Each row is a point. The last column is the point's height on a tilted bowl or saddle (a function of degree 2), plus a little noise. Count its main directions that bend up, bend down and stay straight.
In the rows, zero is written as 128.

Points (11 x 3)
[[162  58 205]
 [193 116 174]
 [126 118 130]
 [138 109 135]
 [151 157 141]
 [126 171 147]
 [115 105 135]
 [130  76 162]
 [142 137 131]
 [156 151 140]
 [187 120 165]]
Directions: 2 up, 0 down, 0 straight

Points (17 x 4)
[[ 82 129 141 108]
 [149 143 153 117]
 [210  89 121  55]
 [147  95 191  84]
 [147 134 108 123]
 [186 109 114  95]
 [127 137 113 126]
 [ 82 159 158  96]
 [136  72 155 102]
 [114  86 144 115]
 [157 149 133 118]
 [119 126 118 126]
 [ 99 131 123 119]
 [ 56 110  71  56]
 [ 97 103 100 112]
 [ 86 120 117 111]
 [160 159  75 100]]
Directions: 0 up, 3 down, 0 straight

Points (24 x 5)
[[174 179 177 161 108]
 [133 135 128 148 121]
 [154 178 168 101 140]
 [131 176 120 162 159]
 [140 125 130 161 123]
 [160  98 110 206 171]
 [172 136 116  92 118]
 [139 102  73 158 164]
 [181 132 168 137  87]
 [151 153  86  73 167]
 [ 83  95  98 153 119]
 [105 197 110 125 193]
 [100 110  79  96 125]
 [141 109 167  53 181]
 [137 159 115 105 136]
 [125 170 135 215 199]
 [127 122 127 104 121]
 [149 144 112 137 123]
 [121 116 175 133 149]
 [144 107 113 100 124]
 [ 98 164 103 104 151]
 [146 101  69 174 185]
 [ 87 135 139 106 135]
 [ 93 118 112 123 115]]
Directions: 3 up, 1 down, 0 straight

Points (42 x 7)
[[150 111 134 155 139 107 119]
 [141  88  35 177 177 111  59]
 [146 132 107 199 164 156  89]
 [206 181 151 157 152 151  77]
 [140 165  86 120 158 171  96]
 [152 102 158 170 131 140 111]
 [136 132  56  98 154 139  85]
 [207 138 126 104 140  92  87]
 [161 125 121 106 158 132 111]
 [109 146 132 204  93  94  97]
 [ 90 111 130 111  95 141 108]
 [104 120 155 113 181  87 105]
 [160 138 113 142 129 168 112]
 [104 130 108  72  95 108  96]
 [121 114 154 115  88  78 105]
 [151 175 124  96 105 103 107]
 [115 123 122 134 110 156 120]
 [148 207 172 132  98  73  87]
 [139 150 166 144 111 122 117]
 [117 155 133 129 171  71 111]
 [126 148  93  67 210 126  70]
 [168 161 145  79  77  89  83]
 [116 140  82 128 150 102 111]
 [115 123 114 162 126 154 116]
 [108  55 111  72 130 167  78]
 [149 114 170 120 123 111 113]
 [156  81 148  88 149 159 100]
 [132 148 135 188 112 107 112]
 [118 159 166  88 105  70  95]
 [125  90 126  72 119 139 100]
 [164  97 122 178 149 119 107]
 [115 107 134 160 106 151 116]
 [139  77 156 117 185 189  86]
 [106  67 127 164 109 150 103]
 [114 145  64 133 146 129 100]
 [150 125 137  65 105 147  96]
 [148 136 152 144 113 148 120]
 [141 154 180  59 133 156  84]
 [137 150 121 122 135 113 122]
 [146  83  62 148 134 150  92]
 [ 84  37 178 137  95 150  70]
 [118 163 101 135 107 132 118]]
Directions: 0 up, 6 down, 0 straight

Points (46 x 7)
[[ 56  72 117 128 153  82 105]
 [126 125 134 126 178 142 127]
 [167 113 163  84 114  97 102]
 [124 101 102 126 116  85 125]
 [139 127 114 136  75 166 104]
 [141 188  72 181  81  99  45]
 [114 125 125 154  43 165  83]
 [104  92  86 163 135 149  94]
 [186 129 166 103 236 135  98]
 [135  99  59 107 185 156  65]
 [131  83 152 145 143 165 106]
 [ 98 145  88 130 177 105 111]
 [159 159 123 128  95 122 115]
 [144 131 165 148 111 158 120]
 [146  88  67 159  92 130  71]
 [107 116 131 209 121 129  84]
 [ 96 123  74 120 127 166 104]
 [ 85 133 140 130 104 161 132]
 [162 149 100 195  98 147  66]
 [136  67  98  93 138  52 100]
 [ 93 160  88 131  96 114 112]
 [ 90 166  56 164  99 170  68]
 [111 120 155 160  99 111 115]
 [133 184 143  97 118 125 106]
 [123  75  94  97 149 143  84]
 [153 197 143  80  87 112  71]
 [108 146 187 176 144 111 101]
 [128 192  96  78 161 130  88]
 [ 99 148 132  59 123 153  93]
 [ 92 111 118 127 206  94  99]
 [124 143 109 144 168 127 126]
 [158 132 113 137 139 103 130]
 [145 110 174 102 174 111 105]
 [125 150 111 103 168 176 121]
 [139 102 151 168 147 157 111]
 [105 119 113 124 148  82 128]
 [ 81 115 172 108 168  94 101]
 [ 96 154 138 126 100 121 124]
 [ 86 115 156 180 164 137 114]
 [164 132 128 109  81 113 112]
 [111 120 163 155 135 174 127]
 [117 158 154 151 160 126 126]
 [108 141 110 101 128 107 123]
 [116 172  87 167  74 172  72]
 [116 105 155 158 136 118 120]
 [120 152 108 127 183 149 122]]
Directions: 0 up, 4 down, 2 straight

Points (77 x 9)
[[183  92 117 162  77  82 122 160 109]
 [ 78  94 184 115 181 127  96 199 170]
 [173 185 102 159 124 174  80 149 156]
 [132 111 131 146 140 173 131  94 117]
 [140 153 145 108 158 118 106 141  93]
 [127 121 146 114 107 157 104 186 148]
 [159 117 164 151 129 173 150 122 122]
 [160  78 134 141  98 138 148 156 129]
 [ 94 128 123 106 146  94 118 167  73]
 [119 118  82 140 114  50 140 106  70]
 [122 129 142  81 150 173 171 103 107]
 [191 158 165 104 145  60  93 124  38]
 [ 93  53 130  95  99 106 113 183 114]
 [117 108 138 139 132 132 170 119  98]
 [ 92 155 106  70  72 139 125 156 157]
 [160 156 152 110 112  88 119 119  80]
 [127 102 151 146 109 142 116  73 120]
 [ 86 161 191  97 135 116  90 110 105]
 [109 119 163 192 136 130 132  82 128]
 [ 97 188 114  96  84 165 116 142 180]
 [166  89 115 114 137 159 154 111 109]
 [ 81 180 125 140  90 101 156  53 240]
 [ 77  94 144 126  71 108 123 165  91]
 [126  98  87 143 158 171  97 107 129]
 [106 121 123 164 192 139 121  79 102]
 [138 146 183 152 168  97 156 175 111]
 [ 98 106 118 148  91 169 108 137 140]
 [132 108  78 144 165  82 138 152  93]
 [149 171 100  72  99  77 136 160  92]
 [210 141 133 159  94 173 106 178 170]
 [158  56  77 112 124 129 115 176 163]
 [143 142 190  71 132  89 155  71 120]
 [177 165  89  29 117 131 102 175 135]
 [140 120 123 143  87 155 101 148 141]
 [141 139 176 131 171 151 134 164 116]
 [106  50 199 130 105 112 131 135 121]
 [184 119 156 121 123 115 116 138 106]
 [111  90 153 158 124 139 153 125 109]
 [105 163 121 125 120 131 149 148 116]
 [127 174 124 114 116 170 134 157 126]
 [137 150 138 159 123 125 100  98 117]
 [128 133 144 121 131 133 173 118 104]
 [116 136  92 132 131 183  90 147 150]
 [147 122 114 164 123 183 120 150 135]
 [132 101 121 150 110 187 108  98 139]
 [141 154 114  93 104 114 109 127 105]
 [101 106 161 126 109 127 126 103 102]
 [120  98 156 154 185 118 105 100 112]
 [150 184  70 146 153 125 138 109 152]
 [136 130 124  59 191 114 150 142  72]
 [ 81  98  94 115 103 107 139 126  90]
 [182 106  89 172  81  76  68 122  73]
 [131 149  96 104 137 131  26 118 120]
 [144 182 117 149 110 145 180 140 147]
 [ 77  98 127 147 127 110  99 152  97]
 [176 100 112 155 141 170 167  90 113]
 [194  98 107 142 116 124 132 118 116]
 [ 68 117 138  52 140 114  89 105  94]
 [125 105 125 181 135 176 158 216 144]
 [146 148 130 144 123  81 117 106  87]
 [104 159 110  64 160 155 133  77 146]
 [ 59 134 117 152  89 148 161 150 127]
 [127 120  95 144 158 129 184 180 100]
 [119 115 148 162 105 157 151 109 120]
 [ 78 138 143 160 125  94 127  92 101]
 [138 143 163 185 211 127 124 146 131]
 [139 111 186  86 148 110 117  82 105]
 [199 131 148  94 184 101  92 154 107]
 [149 151 126  83 112 115  98 130  96]
 [100 159 124 124 175 147 124  40 149]
 [116 136 118 129 143 129 110 128 102]
 [144 183 161 114 112 151  83 164 133]
 [ 84 147 138 141  66 111 164  79 180]
 [ 94 152 140 114 104  27 193 130  96]
 [120  81 149 121  87 101 124 175  96]
 [124 133  39 108  75 185 156 157 190]
 [ 86 136 130  98 181 109 141  74  96]]
Directions: 3 up, 1 down, 4 straight

Points (72 x 9)
[[ 68 193 145 100 168 118 107  81 166]
 [158 138 115 124 144 100 139 139 138]
 [178  92 117 124 113  82  97 100 170]
 [123 125 158 144 183  82  20  95  78]
 [139 128  61 107 206 108 140 189  77]
 [156 184 131  69 137 173 126  79  83]
 [128 105 129 178 201 162  74 169 137]
 [ 83 134 162  98 166 115 165 147 200]
 [147 108 144 146 162 176 108 176  93]
 [145  93 170 133 185 133 146  86 163]
 [134  99  93 146 111 116 137 195 113]
 [160  73 161 174 137 157  98 138 106]
 [105 176 108  67 138 107  86 105 134]
 [141 129 115 143 133 118 170 116 112]
 [ 78 129 116 179  92 166  85 157 165]
 [ 74 115 110  92 108 134  92 138 142]
 [142 106 144 110 136 157  86 125  98]
 [158 163 143  70 154 200 160  81  57]
 [139 135 137  87  91  96 158 152 173]
 [ 93  94 144 150 128 118 134 113 129]
 [127 130  88 115 124 102 103 130 136]
 [155 138 133 133  85 116 135 102 131]
 [156 131 135 166 128 121  87 111 131]
 [191  81 145 143 167 118  78 146 119]
 [135  65 126  83 102  69 120  96 198]
 [100 136 138 108 194 169 131 158 121]
 [ 98  90 143 205 111 120 113 100 114]
 [176  91 174 149 101 146 139 115  94]
 [162 134 141 138 143 137 116 166  99]
 [112 118 163 131 127 119  28  70  94]
 [117 131 198 181 120 116 147 163 162]
 [125 161  99  68 122 121 165 146 107]
 [166 165  89 114 124  82 169 124 154]
 [162 126 177 115 125 157 125 116 103]
 [116  94 172 123 111 131 142 182 122]
 [ 91 154 110 139 138 161 128 117 127]
 [122 235 124 148 125 179 140 125 157]
 [109  95 140 155 107 161 159 135 113]
 [131 110 153 144 105 113 177 158 138]
 [150 134 155 145  84 153 157  95  87]
 [132 128 140 133  84 119 109 111 124]
 [137 113 160  40  33 107 140  73 231]
 [147 110 119 135 155 163 127  81 124]
 [ 96  72 109 127 126 107 147 114 142]
 [178 129 157 136 156 163 120 207  64]
 [182 154 125 147 174 133 156 129 148]
 [ 90  76 134 101 153 128  83 175 108]
 [102 117 107 110 191 134 150 113 138]
 [123 170 115  48 152 141 130 102  85]
 [134 143 122 149 144 116  94  81 141]
 [123 132 132 107 108 149 141 112 103]
 [111  80 133  97 105  93 120 186 151]
 [ 92  78  63 122 154 142 155 200 137]
 [ 63 128 131  69 120 141 170  80 127]
 [ 90  99 144 132 106 142 132 134 125]
 [102  92  45 139 128 197 127 131 152]
 [ 84  99 129 156 144 134 123 125 149]
 [105 125 134 140 103 124 144  50  85]
 [129 161  64 128 157 153 157 116  61]
 [138 121 127 174  94 115  95 109 129]
 [141 154 132 134 140 104 149 148 146]
 [103 144  89 105 115 107  85 151 131]
 [191  95 113  85 158 174  84 111 159]
 [103  90  60 193 176  79 181 143 158]
 [128 172 140 156  96 170 176 119 106]
 [115  96 122 153  64 119 146 154 120]
 [ 86 202 164  85 153 115  99 172 118]
 [117 122 117 119 160 101 159 126 143]
 [ 78  73 170 110 114 159  65 136  96]
 [119 111 177 133 165 117 109 141 125]
 [133 129  87 147  99 136 163 141  98]
 [142  87  75 168 106 140 129 168 124]]
Directions: 4 up, 2 down, 2 straight
